Each row is a point. The last column is the point's height on a tilted bowl or saddle (a function of degree 2), plus a little noise. Count its main directions that bend up, bend down and stay straight.

Points:
[[-0.1 -1.0 -1.3 -1.0]
 [-2.3 -0.9  0.1  0.7]
 [-0.2 -4.7  2.2 -0.9]
 [ 3.8 -6.7  0.0 -6.9]
 [-0.4  2.7  0.7  0.9]
 [ 1.9 -1.6  1.4 -2.4]
 [ 1.3 -3.5 -3.4 -2.1]
 [ 2.8 -2.3 -3.0 -3.9]
 [ 2.6 -4.1  4.1 -3.7]
 [ 0.0 -0.2 -2.9 -1.0]
 [-1.3  5.7  2.3  4.0]
 [-0.9 -0.4 -0.9 -0.1]
 [ 1.2 -4.8 -1.5 -2.5]
 [-7.0  3.3 -2.5 -1.0]
 [ 1.1 -2.2 -2.8 -2.2]]
Directions: 1 up, 1 down, 1 straight

Points:
[[ 2.0 -1.2  5.1  1.6 -1.8]
 [-1.0  2.6  2.1 -1.8 -2.8]
 [-0.8  2.6  0.6 -3.6 -2.9]
 [-4.2  1.0 -0.2 -3.2 -3.8]
 [-1.3 -0.2  2.5 -6.9 -6.0]
 [ 3.3  3.3  0.1  1.9  0.5]
 [ 0.9 -5.4 -2.2  0.5  0.8]
 [-2.8 -0.2  0.0 -3.8 -3.0]
 [-0.8  2.9 -2.6  3.4  0.0]
 [-3.9  1.5 -2.3  1.8 -1.2]
 [ 6.8  1.5  1.8 -0.4 -0.3]
 [ 3.2 -1.9  4.5 -6.8 -5.8]
 [-0.2  0.8 -1.2  3.1  0.6]
 [-1.6 -1.7  2.9  3.5 -0.5]
 [-1.9 -1.3  3.1 -5.6 -5.3]
 [-4.0 -1.0  1.5  2.4 -1.1]
 [-4.0  0.9 -2.4  0.9 -1.1]
 [-1.9  2.1  3.1 -3.6 -5.0]
 [-2.9 -5.8 -2.5 -2.4 -0.5]
 [-2.1  3.3  1.2 -3.0 -4.1]
 [-3.1 -2.9 -1.0  4.6  0.7]
 [-0.2 -1.9 -0.5 -0.9  0.3]
 [ 0.1 -3.9 -4.4  0.2  0.5]
 [-0.9 -0.4 -1.3 -3.0 -0.9]]
Directions: 0 up, 3 down, 1 straight

Points, 27 rows:
[[ 0.2 -0.9 -3.2  4.1  1.5]
 [ 1.2  5.4  1.1  7.0  1.4]
 [ 0.6  1.8 -0.7 -3.8 -3.6]
 [ 3.1  0.2  3.0 -4.5 -5.0]
 [ 3.7  0.4  1.8 -3.1 -4.2]
 [ 3.6 -2.2 -0.5 -2.1 -2.9]
 [ 1.3  4.7 -1.8 -6.7 -6.5]
 [ 0.5  0.2 -0.3  3.4  0.8]
 [-0.3  2.1  3.8  1.2 -1.3]
 [-4.9 -1.6  1.8 -0.7  1.0]
 [ 2.8 -2.9 -1.1 -4.0 -3.7]
 [-3.2 -3.0  3.7  1.7  2.0]
 [ 1.3 -2.1 -4.3  2.4  0.7]
 [-0.5  0.5 -1.2  3.6  0.8]
 [ 3.4 -3.5  2.3  0.3  0.2]
 [-1.1 -2.9 -2.7 -3.7 -0.7]
 [ 2.1 -1.4 -0.4 -1.9 -2.2]
 [ 1.1  3.2 -2.6  1.7 -0.4]
 [ 0.2  6.3 -1.4 -5.8 -6.2]
 [-2.7 -0.7 -2.0  0.1  0.4]
 [ 0.0  2.4  0.5  2.2 -0.7]
 [ 2.5 -5.5  0.7  1.4  0.6]
 [-0.3 -0.3 -0.1 -0.2 -0.7]
 [-7.5 -0.9 -4.2  0.1  3.4]
 [-1.2 -2.3  0.5 -2.0 -0.6]
 [ 3.9  2.6 -1.9  0.7 -1.5]
 [-0.2  0.7  3.0 -6.4 -4.6]]
Directions: 2 up, 2 down, 0 straight
